Each wall is flat, endless, passes through zero and stands at right angles to its row. A trip goes straight from one point to another. List the walls that it crosses, first one first.
In the rows, 128 means zero.

Walls:
(1): [ 89 116]
(2): [188 101]
(3): [175 145]
(4): [157 122]
(5): [147  82]
(6): [141 119]
Trips:
[128  73] to [127 104] => none
[153 112] to [189 143] => none

Walls:
(1): [ 94  55 156  91 115 149  75  88]
(2): [164 144  87 143  93 140  97 150]
(3): [148 129 177  82 150 108 185 203]
(4): [ 96 139 188 110 108 150 109 148]
(5): [140 224  59  97 102 112  65 107]
(6): [134  59 133 141  77 121 161 158]
(7): [213 101 152 169 146 181 138 110]
(8): [116 151  36 158 136 120 106 124]
(9): [169  99 170  88 155 125 126 123]
Trips:
[125 118 106 127 100 119 117  93] to [170 132  39 172 115 120 129  51] => 7, 6, 1
[ 94 101 160 120 223  92  20 209] to [110  97 182 164 165 103  77  94] => 3, 7
[139 142 179 101 200 147  92 108] to [161  68 226 181 148 178  95 117] => 6, 3
[150 197 118  56 173 228 136 121] to [111 124 106 151 113 136 136 150] => 8, 9, 3, 7, 4, 6, 5

Walls:
(1): [135  78  41  42 147 169 100  72  60 205  93 109 156 132]
(2): [ 65 104 163  68 118 165  84 106 127  53 121 104 191  93]
(3): [131 107 159 127 118  93  92 158 109  84  93 116 151 142]
(4): [ 97 149 189 102 159 158  55  79  77  86 134 143 152  26]
(5): [ 69 182 138 160 119 134 220 145  25 157 124  99 131 145]
(6): [128  97 132 116 126 147 114 117 154 139 112 159 183  91]
(7): [104  85  74 149 174 139 122  73 137 133 209 134 128 154]
(8): [126 128 170 176 190 145 151  29  97 112  98 145 138 141]
(9): [111 181 222 113 131 163 166  87 132 105  87 128 164  86]
(10): [161 166  64  43 154 125 133  91 170 136 234 173  85 190]
(11): [127 155 130 123 111 123  67 143  94 100 107  73  70  40]
Trips:
[131 125 113  99 120  75  90 132 159  75  82 126  93 186] to [151  75 121 172 165  47  27 117 136 146 208 175 106 106] => 2, 7, 4, 6
[ 80 185 124 202 111 174 144  28 121 217 188 172 167 133] to [152 177  98 122 140 192  92  73 105 104 221  66 140  73] => 2, 11, 6, 5
[115 184 119 103 136 182  63 123  89 190 147 106 139  81] to [132  68 129 139  62 167 183 118 174  32 178 161 130  52] => 7, 5, 10, 1
